Each wall is flat, endless, passes through zero and stands at right angles to its row. A trip goes straight from one point to another. List the walls that it crosses, first one first.
In the rows, zero is written as 128.

Walls:
(1): [122 141]
(2): [151 123]
(3): [109 156]
(4): [ 71 108]
Trips:
[106 170] to [110 132] => none
[139 164] to [141  50] => 3, 1, 4
[ 99 127] to [118  96] => 1, 3
[ 98 187] to [151 118] => 4, 2, 3, 1
[176  94] to [135 152] => 1, 3
[96 80] to [145 180] => 3, 1, 4, 2
[162 153] to [136 100] => 3, 1, 4
[143  94] to [160 152] => 1, 3

Walls:
(1): [136 123 119 104 121 160 146 166 102]
(2): [ 44 114 137 123  97 174  82 127 132]
(3): [151 125  78 199 119 131 143 130 182]
(4): [ 95  71 102 175 173  92 152 131 171]
Trips:
[112  73 154 116 140 130 156 106 134] to [ 98 185 149 163 147  94 141 140 150] => 2, 3
[ 98 107 107 123 128 101 154 104 166] to [109 160 100 154 179  77  89 135 103] => 2
[159 160 163  92 121  54 129  85 170] to [122 163  88 187  82 140 212 114 104] => 3, 4, 1
[162  92 139  89 103 107 114 124  74] to [133 125 104 192 192 161 166 163  97] => 4, 3
[136 138  86 139 136 124 157  81 129] to [119 171 125  92 111 155 149 106 136] => 4, 1, 3, 2

Walls:
(1): [112 105  97 102 106 117 138 177 141 104 155 187 111 125 168 108 165 129]
(2): [199  86  83 114 119  93 109 147 187 134 190 141 101 138 143 149 121 128]
Trips:
[135 124 108  85 121 143 105 127 168  91 149 140  99  91 197 123 116 137] to [134 122 158 184 166  80 148 114  92 135 152 110  42 174 188 136 119 167] => 1
[ 74 120 103 104 145 101 157 104 116 135 135 143 111 180 140 165 135 140] to [149 126 137 141 151 169  93 187 142 159 115 138 131  97 104 156  97 153] => 2, 1
[119 150  97 122 124 112  92 124 134 113 129  80 113 136 140 118 138 109] to [102 119 109 128 150  41 148 114 179 166 161 145 147 153  99 113 136  96] => 1
[185 137 139 140 142 184 117 161 167 129 148 108 121 110  93 126 100  99] to [112 102 100 134 173  91 142 138 143 187 133 205 106 160 198  56  81 104] => 1
[164 128 154 168 169 136 124 134  81 175 137 145 136 167 152 103 125 116] to [116 157  76 154 106 115 135 117 112  66 160 145 147 140 136 103  92 120] => 1, 2
[146 133 133  79 100  99 154  43  98 131 114 133 152 102  94 164 125  92] to [141 145 111 144 140 132 195  91 157 144 164 103 121 143  82  55 135 143] => 2
[173 161 102 200 134  95 125 121  55 158 120 127 138 106  91  97 123 115] to [ 80  82 148 141 136 102 121 109 148  84 111  75 168 153 105  37 218 178] => 1
[100 109 132  87 115  99 118 135  67  99 107 148 171 127  97 119 133 104] to [117 108  91  92 146  63 154 161 174 145 115 161 116 117  99 100 103 111] => 2
[176 130 174 195 131 119 163  53 143  95 121 135 147  85  99  96 173 104] to [110 126 139 130 158  97 123 172 128 121 161 187 181 146 104 136 171 180] => 1, 2

Walls:
(1): [125 144 165 151 129 148 115 118 139 122 140 120 178 142 147 102 146 133
 102 126  96 154 116 175 149  66 167 171 178  98 157 142 188 146 113 114
 201 151 155 131  76 140 100 172 194  94 113 160]
(2): [117 139  66 164 149 143 123  94  85 114 130 181 150  83 116 146  99 115
 198 188 131 131 103 153 164 179 101 162 183  77 128 136  90 115 142 101
 162 123 120  68 123  93 110 116 137 135 131 113]
(3): [172 128 112  74  78  76 145 147 146 156 170 160  79  66 111 108 144 147
 100 103  93 155 147 146 108 160 109  94 177 172 155 117 141  49 111 175
 146 152  71 153  67 110 155 111 138 186 109 167]
(4): [111 163 127  84 125  90 103 170  86  80  53  90 100 177 160 154 173 149
 113 126 143 171 165 152 215 154 127  91 129 139 140  98 118 125 107 121
 107 143 179 108 124 110 156 103  76  87 122 113]
Trips:
[145 164 104 118 118 113 120 144 114 161 181  91 215 147 136 107  91 124
 122 124 108 167 161 109 111 124  72 202 114 127 143 172 158 147 160  64
 155 153  80 134 126 132 186 106 151  83 137  99] to [136 124 110 148 116 168 101  85 107 142 168  91 118 141  87 159  86 100
 197 169 181  74 117  86 139 157 112 146 114 139 115  91  81 148 103 148
  70 175 107 162 161 128 134 144 140 226 112 108] => 1
[129 115  90 161 120 147 161 129 149 123 133 134 141 111 162 121 138 154
 159 120  96 145  84  97 139 157 154 126 136 168 134 126 101 104 174 113
 107  87 159 122  91 138 126 180  90 139 123 159] to [139  32 147 187 150 114 103 123 143 136  97 107 143 122 156 107 135  95
 145 130 140 153  77 140 140 110 134 149 110 126 111 157 137 100 125  96
 100 102 138 102  84 132 169 115 151 180 122  97] => 3, 1
[101 101 133 144 129  94 141 130 190 120 146 127 136 119 175 132 138 152
 115  84 174  98 139 102 127 139 157  52 100 111 117 145 169  52 156 179
  98  80 190 135 129 152 163 154  97 135 118 149] to [127 124 153  92 132 151 195  29 128 124 193  74 142 136 149 162  80 127
 135 138  95 134 138 120 117 113 172 167  96 128 108 167 125 205 130 106
 125 117  71 131 128 186 129 132 128 138 143 145] => 4, 3, 1
[111 155 134 125 104 111 121 144 126 150 208 129 107 107 141 139 151 127
 151 157 103 132 126 180  90 104 137 165 118 157 107 153 131 167  95 120
 153 104 155 196 123 126 163 145 147 142  92 140] to [179 114  98 112  90 154 101 122  99 124 109  92 101 105 121 126 137 130
 135 135 125 149 106  96 155 137 136 147 104 121 108  62 159 111 132 131
  45  90  86 182 141 141 150 100 126  65 141  80] => 1, 4, 3
[116  83  73 144 160  86  82 119 129 108 183 154 104 131 133 121 101 149
  96 121 164 134 162 122 100 171 156  99 101 135 151 147 105 136 140 163
 165 178 166 100 197 130 202 127 118 123 151 120] to [126 111 137 122  21 185 101  54 128  89 146 121 104 195 171 159 103 108
 127 139 195 143 115 165 143 115 127 138 136 138 137 139  49 142 131 120
 127 117 124 102  76  90  85 156 143 148 163 124] => 3, 1
[143 129 147 102 176 203 149 150 145 105 124 136  93  79 110  77 107 132
 146 157 115 166  96 162 128 114 139 163 161 179 162  84 121 119 107 102
 134 106 130  96 110 163  60 101 119 132 139 141] to [ 85 139 131 159 180 146 140 159 130 142 138 106  78 125 141  68 144 128
  82 119 108 102  83 138 181 121 136 162 159  55  92 166  80 147  95  99
 107 146 169 147 115 154 128 110  87 209 123 111] => 3, 4
[ 88  91 130 166 122 168 114 116 128 134  87 132  89 133 105 148 122  95
 119 139  82 153 113 132 113 179 186 173 111 166 119 154 123 127 145  72
  55 154 115 107  60 171 152 106  89 106 150 126] to [174  57 173 147 175 155 151 126 142 134 144 157  90 157  95 143  87 105
 119  92 157 175 109  94 118  89 113 161 107  75 140  88 133  89  83 134
 139 104  97 151 131 125 111 166 130 179 106 149] => 4, 2, 3, 1
[ 91 106 123 139 176 144 169 198  98 119 107 160 132  88 149 117 172 140
 120 129 180 166 129  95 168 170 136 132 154 152  81 141 152 108 130  97
 121  95 147 134 149  95 117 180 164 148 129 212] to [147 118 100 138 106 181 157 128 133 204  58 208 142 150 108 146 118 103
 114 125  62 155  78 157 135 110 116 150  60 140 101 131 134 136 150 103
 125 201 104 154 172 145 107  54 133 103 148 108] => 3, 1, 4

Walls:
(1): [ 47 119  99 119 170 147 162 166 110 118 141  50 124  82 167 135 146 136
 185 124 127 131 135  97 136 162  99 152 159 134 107 126 125 103 110 114
 126 137 121 167  86 151 101 117 103 133  90 155]
(2): [133 219  95 107 162 151 150 152  50 147  86 111  70 138 180 125 146 186
 170  87 119 156  98 112 126 154 135 137  98 146 146 137 149 100 138 136
 128 164  85 112 142 143 136 133  72 115 158 146]
(3): [123 131  87  95 114 123 101 104 127  92 120 100 152 184  50 182 230 131
 111 155 116  70 145 138 104  95  71  66 155 135 105 136 120  85  70 106
 140 115  94 154 107 175 163 176  80  97 133 116]
(4): [150 104 177 155 144 170 105 138  58 115 178 171 198 164  79 141 142 163
  91 117 134 108  50  83 133 130 137 104 135 143  75 126 128  99 143 115
 125 158  98 132 120 102 162  92 147  79  89 145]
Trips:
[129 140 193 149 133 112 139 104  86 123 123 133 143 110 136  32  43 167
  69 107 131 134 148  91 127 114 155 194  71 108 146 146 127 161  87 136
  95 151 138 180 123 108 111  89 133  95 119  95] to [118 136  78 184 184 115 171 119 161 192 108 177 134 128 143 173 107 101
 101 102 146 147 159  88 177  89  88 227 163 158 121 109 147 153 135  87
 171 116 110 146 198 150 140  93 134  90  91 115] => 1, 4
[122  95  88 155 161 113  80 115 114 127 115 174  24 135 114 105 102 139
 189 164 146 118 142 124 128 128 168 113 137 176 106 162 148 143 143  78
 112 140 110 204 133 137 177  89 126  74 146  61] to [116  93 166 139 104  69 145  98 101 139 114 108  96 118 150  99 146 155
  74 152 146  61 157  87 161 142  98 122 152 167 120 127 168 124 101 129
 138 150 114 151 103 166 110 147  87 149 146  92] => 4, 1, 2
[154 120 104 123 106 155 124 135 144 155 103 124 105 139 102 139 121 139
 136 186 153  68 169 153 140 154 118  88 143 200  76 116 109 160 168 161
 117 136 165 123 121 122 134 133 172 138  95 101] to [107 130  36 154 100 119 139 201 161 124 137 143 123 137 151  97 101 123
 129 130 160 116 126 209 108 128  80 140 114 109 125 152 143 115 127 125
 121 139 141  69  46 121 130 124 108  63 142 157] => 1, 2
[ 89 146 204 120 124 141 117 133  49 116 129 149 100 123 147 136 191 166
 130 143 155  77 123  89 143 110 145 100 168 130 103 122  98 112  88 151
 143  89 145 179 136 132 124  99 151 108 149 118] to [ 78 154 127 144  70 122 111 151 127 102 156 100 158  85 166 137 145 157
 118 131 168 157  82 113 100 168 127 128 110  89  90 118 129 116 115 119
  92 139  62 133 159 115  68 101 117 147 113 150] => 3
[139 111 123 103 127 118  94  45 173 121 171  88 124 107 154 180 108  80
 131 111 165 130 178 108  64 124 182 142 137  89  70 159 146 126  92  85
  78  97 114 146 163 138  78 103 120 116 128 123] to [148 156 142 149 162 175 102  62 164  76 119 179 146 131 136 136 109 118
 105 147  76 164 135 126 109  74 134 104 120  82 127 191 133 156 111 123
 155  96 115 143 116 127 119  99  67 168  59 117] => 1, 4
[ 91 101 175 112 155 166 104 116 186 168  76  81 167 101 185 172 130 136
 173 105 139  78 121 102 141 120  93  82 161 128 149 112 142 112  75 159
  79  96 109 125 116 154  55  84  87 118 136  98] to [144 152 121 175 154 184  98 137  77 117  69  31  90 141 149 101  97 125
  95 154 109 136  93 142 133 153  82 182 115 137 174  84 114 140 148  99
 122 135  80 163 103 112 112 115  87 146 131 127] => 2, 3

Walls:
(1): [155  87 119 119 164 172 155 128 179 116  96 125 186 120 118 143  96 126
 168  93 100 192 111  97 146 149  91 157 148 108 124 168 111  72 171  96
 164 174 100 141 153 117  93 110 115  47  96  83]
(2): [168 122  90 121 155 128 161 129 154 112 146 127 131 132  94 128 114 137
 152  97 170  99 117 123 101  68  88 101 160 176  95  57 158 157  82 107
 146 136 148 109  87 160 121 113 203  51 121 111]
(3): [169 116 138  97 105 176 105  89 111 106 158 150 110 122 130 151 150 115
 138 147 160  96 192 114 133  91 147  93 124 135 158 120 136 156 176 151
 142 128 115 143  62 136 130 126 105 112 139 131]
(4): [101 150  72 151 174 131 150 116 131  83 134 108 120 119  99 111 117 120
 111 161 180  97 120  92  99 115 116 108  68 105 122 142 111 117 119 122
  53 112 120 132 162 154 130 128 116 122 119 155]
Trips:
[103 153 161 187 180  94  78 103 173 138 166 114 146 100 186 219 154 163
 111  70  91  96  81  84 165 154 138 207  81  94 129 143  84 167 148 135
  79  83 144 158 150 147 104 114  76 207  95 124] to [ 33 217 113  62 123 138  86 139 137 121  88 157 137 108 144 148 184 172
 106  94 113 144  75 113 113 132 170 109 156  70 109  48 148  99 103 126
  92  88 128 137 142 178  87 142 155 152  88 132] => none
[113 123 141 145 155 114 158 134 145  82 142  99 137 122 107 110 119 124
 103 102 127 107 175 114 108 109 112 121 106 130 147  69 115  83 143 119
  90 102 120  87 127 147 107 126  32 147  87 118] to [189 154  66  74 123 127  76 100 146 140 171 173 123 190 179 169  76 118
  76  98 151 143 160  80 140  74  97  91 154 133 154  75 100 117 118  93
 110 134 142 150  96 182 112 140  80 170 133 125] => 1, 2
[ 78 116 148 143 166  90 126 172 134 134  77 117  44 132  94 158 153  98
 175 111  78 129 149 138 188 114  95  63 151 109 114 118 134 179 160 162
 103 129 142 153 141 152 141 142 141 146 138 106] to [100 172  47 109  89  80 124  94 161  62  83 107 171 144  41 124 113 140
 170 117 149 121 101 171 129 156 177 195 166  87 112  86  89 103 107  99
 190 108 142 105 139 156 116 152 164 171 131 126] => 2, 4, 1
[106 128  81 121  99 168 191 127 159 105 151  83 115  91  83  70 186 122
 123 120  93 144  71 131 102 134 180 130 154 169 116 118 151 134 140 130
 150 140 118 135 212 146 132 127 136 140  99  94] to [132 143 140  88 127 126 187 186 104  99 129  98 211 175 119 110 135 130
 100 134 124 123 141 174 115 139 162 180 104 131 150 176 103  94 172 109
 150 116 136 114 116 101 150  89  97 138 114 169] => 2, 4
[163 133 127 175 126 138 137 126 131 119 131 183 116  88 119 144 107 158
 105 113 168 128 166 141 143 111 105 169 127 126  87 108 117 107 124 156
 152 122 124 101  99 137 123  91 164 136 107 123] to [142 160 142  90 176 107 142 151 138 136 141 126 111 126 116 104 164  69
 171 166 101 173 158 113  92 120 130 105 169 172 109 110 133 185 136 153
 123 121 117 187  93 142  95  88 107 157 195 126] => 1
[118 111 110 170 141 118 138 156 138 119 187 140 154 125 109  89 130 128
 133 192 126 124 107 182 133 162 110 146 140 127 116 180 130 182 176  94
 125  77 130 145 130 147 118 143 163 134 113 124] to [123 109 130 134 165 116 147 128 152 126 192 165 133  47 132 193 166 160
 146  61 116 108 198 115 150  62  98 119 119 114 136  77 153 155 124 119
 145  48 145  89 154 134 105 149  96 134 142 124] => 2, 3, 4

Walls:
(1): [154 177 118 107  71 156 107 160 153 137 174 114 110  58 151 179 103  73
 145 131 158 208 141 132 137 161 121  98 145 133  75 106 175 157 160 181
 167 126 102 124  99 130 131 159 101 116 129  89]
(2): [170 145 184 163 101 179 109 150 213 124 149 159 139 139 182 114 170 143
 122 104 102 190 116 114 150 143 118 133 177  58 134 127 159 114 117  82
 144 140 150 117 120 125 165 139 178 119  56  93]
(3): [149 117 110 106  86  76 161 139 196 108 145 113 181 142  41 128 187  97
 146 128 160 137 160 139 123  76 126 158 171  89  99 110 121 129 151  90
 106 102 130 121  48 149 138 180 130 146 151 118]
(4): [145 133 161 137 131  88 140 183 113 106 148 101 143  86 107 143 143 108
 132 177 151 181 127  96 111 121 126  58 134 117 137 134 164 107  73  74
 128 160 131 136 168  95 111 128 154 195 111 104]
(5): [123 123 150 162 170  71 154 153 114 135 150 130 107 173 128  90 156 154
 132 132 183  85 104 109 157 154 135 154 118 129 117 167 192 154 142 106
 144  66 134 125 130 145 137 102 164  88 155 114]
(6): [141 148 203 167 118 152 152  76 121 108 144 193 142 145 112 104 114 159
 205 128 141 142 141 131 175 128 114 117 136 124  81 160 190  93  75 131
 168 136  62 132  96 113 160 146 127 116 159 154]
(7): [124  92 142 158 140 106  92  88 163 152 135 131 124 120  96 105 130 123
 126  91 137 163 114 121 136 149 114 124 115 144 105  87  45  92 106 112
 172 115 193 148  73 183 188  68 106 120 129  84]
(8): [164 109 164 124 124  79 160  97 114  88 176 141 133 134 125 127 143 164
 120 114 116 118  94  79 149 136 137  76 132 125  87 161 141 132 150  95
 132 160 162 154 129 130 202 147 167 173  77 101]
(9): [116 100 101 170 152 163  98 138 159 113 152  91 129 135 169  76 144 108
  91 132  88 186 186  99 175 121  74 117 112  98 107 119 126 128 165 141
 104 105 171  56 125 140 125 131 106 155 103  98]
(10): [129 141 160 151  64 114  97 114 174  76 127 138 145 156 117 133 139 110
 148 127 134 111  71 101 180  82  80  99 174 137  66 117  99 166  90 129
 163  72 124  82 190  98 135 186 167 131 160 127]
Trips:
[152  64 157 102 133 122  99 118 155  74 100 124 114 107 163 135 134 165
 110 159  70  89  84 116 132  97 131  94 114 149  71 156 118 129 114  85
 153 177 151  99 138 148  95 132 111 111 122  59] to [110  90 178 176 111 103 136  92  81  85 154 105  94 157 104 128 131  96
 150 176 165  67 122 170  96 143 106  90  80 134  95 155 100 163 179 115
 119 166 163 177 142  86 216 131  63 146 160  50] => 2, 5, 9, 6
[159 100 100 128 113 117  57 134 127 129 123 108 136 119 111 130 119  75
 143 125  92 108 129 132  97  86 148 141 121 107 118 151 144 183 157 190
  96 125 115 118 181 129  85 143 130 205 160 130] to [111 128 116 106 112 150 143 146 160 157 139 129  76 107 110 143 146 143
  77 133 151  76 106 105 154 156 133  82 151 114 112 114  88 155  86 127
 113 130 182  88 114 138 169 142 144 223 104 124] => 8, 7, 2, 1

Walls:
(1): [ 95 151 136 113 140 186  94 148 159 178 130 121 122 149 109 139 142 168
 113 133 159 155 105  75 123 105  75 125 101 142 160 129  97  97 130 157
 175 166 204 164 166 180 104 148 175 100  93 171]
(2): [ 81 108  78  86 144 110 136 136 184 128 141 115 146 147 136 151 110 105
  88 103 118  74 145 106 116 150 133 115 183 148 156 194 143 168 117 151
 128 141 119 135 138  99 115  88 166 146  95 145]
(3): [140 154 138 199  99 166  50 179 178 131 131 188  98 122 182 156  61 142
 143  74 131 114 123 159 119 141  98 111  82  58 150 137  87 143 152  71
  96  99 160 127 127 138 175  91 136 161  84 106]
(4): [126  95 132 155 136  83  81 116 140 144 154 165 117 106 120  85 152 130
 141 117  87  80 142 132 150 165 183 140  96 167  83 187 108  98 128  90
 158 132  96 154 167 174 152 195  97 160 155 135]
(5): [167 170 161 110 150 125  68  97 109 164 173 152 126 110 195 108 109 149
 166  55 134 197 141  89 114 149 170 117 122 174 132 145  83 106 138 126
 146 122 117 111 122 122  79  87 204 121  95 128]
(6): [193 104 128 163 172 124 108 168 138 142 126 101 139 137 124 126 103 111
 108 115 172  29 145 105 131 123  62 158 134  97  33 161  94 103 141 152
 100  82 121 149 133 151 188 133 126 100 100  88]
(7): [155 157 169 147 171  96  88 123 145 103 164 135 118  83 127 131 146 120
  94 212 107  83 155 145 109 115 119 156  89 112  95 162 163 164 120 128
  77 116 124 135 144 162 127 150  87 110 181 132]
(8): [152 188 127 106 157 144 119  89 148 136 142  86 135 110 115 135 151 137
 159 144  98 101 128 141 139 127 156 156 123 152 134 177 155 138 130 117
  84 134 122 180 141 196 118 130 157 135 129  69]
(9): [129 120 103 161 122 211 153 119 166 124 129  99 168 117 124 109 172  56
  86 104 141 141 138 109 140 144 113 108 101 173 148 154 112 149 139 137
 164 168 103 134 145 106 166 172 130 183 145 149]
(10): [113  86  99  97 128 153  96 130 140 100 157 165 168  92  86 103 148  87
 109 216 122 121 126 118 146  97  52 123 106 148 142 124 122 140 165 139
  89 104  69 107 152 143 116 151 138 113 118 141]
(11): [111 125 136 156  80 174 111 144 111 133 141 103 121 103 119 106 153 159
  81 149 155  88 122  90 194  92 148 150 113 171 140 127 124 117 139 155
 128  70 175 153 139 123  82 109 121  58  74 162]
(12): [133 146 168  74 135 129 150  77 105 182 102  91 120 135 153 150 179 226
 134 166 121 139 120 104 140 146 216 160 158 131 113 105 138 105  67 171
 118 116 132 133  63 151 171  97 102 138 150 135]
Trips:
[144  96 134  61 160 168 119 106 100 129  82  90 150 105 158 107  97  47
 179 202 158 127 111 172 159 145 159 157 135 128 125  91 112 142 163  90
 117 178 161 178 141 124 126  43 110 128 137  90] to [118  84 161 105 135 163 140 113  64 147 129 131 135  77 119  72 146 135
 131 179 148 177 133 148 141 143 131 115 131 161 137 156 169 116 123 134
 100 118 114 153 125 116 107 156 138 138 179 193] => 7, 9, 11, 4, 5, 8
[120 109 105 152 131 121 120 127 155  98 171  93 163 142 158 147 181 162
  80 114 160 135 146  81 119 114  88 113 107  82 101 138 145 146 120 111
 120 120 158 171  98 130 187  92 116 120 143 108] to [132 108 157 166 172 141 136 101 114 121  90 145 134  90 156 105  75 124
 167  96 203 125 145  80 149 155 107  98 147 112 108 147 127 171 118 132
 137 170  94  97 128 112 100  89 130 129 141  95] => 11, 1, 12, 5, 7
[155 120  88 101 175  98 126 128 156 131 145 105 138 140 186 103  81 107
 131 122 143  56 121 167 138 115 110 135 138 155  95 140 203 160 133 134
 158 169  94  78 187 100 107 142  88 177 144  92] to [ 71 102 115 169  93 221 150 118 143 128  91 134 154 131  99 166 109 123
 133 154 134 190  60 134 147 165  57  89 140  60 167 126 173 178 117 147
 104 129 129 103 136 118 107 139  64 120 154 138] => 8, 4, 6, 3, 7, 1, 2
[ 95 188 189  89 135 126 163 103  79 101 205 143 102 120 104 176 143 147
 183 151  91 150 147 149 191 101 153 137 112 145 140 201 121 156 143 150
 115 146 212 182 108 119 108 130 118  88 126 115] to [159 148 124 161 151 115 117 191 118 142 165  62  88 172 120 159 119 200
 170  94 109  82 154 106 154 128 145 113  80 154 149 173 124 126 191  88
 121 146 143 140 148  82 139 138 164 122 146 126] => 4, 3, 2, 12, 6, 7

Walls:
(1): [120 105 144 121 121 114 117 121 180  56 137 147 142 150 154  56  43 167
 159 135 185 111 144 120 142 157 163 120 159 189 116 124 127 101 119 103
 137 133 140 130 109 127 138 139  80 138 160 106]
(2): [140 100 147 152 128 113  92 114 136 109 152 177 154 188 158 150 107 108
 125 116 207 143 124 128 106  85  68  87  53  90 128 103  91 181 129 139
  74 100 136 102  93 139 140 147  77 126 107 147]
(3): [ 96 110 199 136 139 151 128 199 102 146 139 118 160 143 103 138 143  77
  91  74  98 196  44 125 156 156 124  94  64 158  92 128  81  90 118 183
  86 115 161 133  99 130  74 143 189 139 150 154]
(4): [ 69 189 169 131 130 123 115 101 121 189 118 130  55 102 145 156 164  91
  83 158  86 172 180 136 152 128 156 163 186 131 154 112 184 101 192 165
 113 117 228  95 102 141 114 153 118 123 110 127]
(5): [143 106 112 160 143 125 151  97 141 114 144 149 154 125 137  73 111 183
 107  92 112 113 128 165 172 125 151  90 112 150 207 114 120 132 145 112
  94  75 118 106 102 116 159 166 108  74 132 126]
(6): [122 125  99 153 230 147 174 127 160 152 129 130 133 109 128 117 164 134
 117 124 128 119 168 124  92 139 139 119 135 172 101 108 100  68  89 168
 180  94 125 143 133 138 102 140 110 158 116  92]
Trips:
[ 79 148  94 158 127  86 141 102  76 178 167 104 166 119  72 115 108  95
 108 137 119 165  97 146 166  91 120  58 132  99 134 112 181 119  92 108
 135 152 129 149 110 106  69 131 154 118 172 166] to [105  97  97  73  87  87 171  91 164 160 152 129 115 107 137 105 130 146
  74  99 142 103 132 136 117  83 170 135  84  69 116 130 138 101 125 118
 164 144 141 123 108 113 153  91 153 143 112 147] => 3, 4
[147 162 106 110  88 106 112 175  65  97 133 165 135 125 124 150 148 106
 118 168 174  96 160 107 144 194 143 129  84  80 125 128 151 183 112 107
 170 154 145 132 159  93 189 158  98 172  82 142] to [113 164 156  92 140 131 133 125  85 196 109 102 142 158  96 121 146 134
  72 112  58 127 117  86 156 124 126  58  62 167 143 113 196 120 121 116
 136 190  99  93 129 107  65  87 136 159 154 176] => 2, 3, 4
[146 151 100  66 149 101 135 119 166  98 109 101 111 183 116 111 180 117
 153 108 167 179 147 133 205 184 135 123 113 145 115 106 129 102 127 169
 154 117 136 131 106 162 131 165 150 117 102 184] to [159  62 130 159 134 123 128 122  72 133 137 119 104 158 128 130 134 111
 140 105 188 149 164  73 112 108  99 117 151 166 117 139  83 141 128 150
 122 114 140 158 115 118 144 154 127 165 178 159] => 2, 5, 4
[138 157 153 148 147 137 196  95 122 141 109 151 147 183 143  61 153 130
 143 129  96 106  66  87 116  97 190 169  91  62 162 106 143 119 136 137
  89 102 112  50  80 108 106 174 110  87 150 166] to [167 153 147 162 128 130 157  94 148 111 130 115 154  86 145 108 154 110
 174 126  83  89 159 153  89 143 215 158 115  93 131 124 156 176 129 103
  91 155 111 140 126 123 157 129 142 160  78 116] => 3, 2, 4
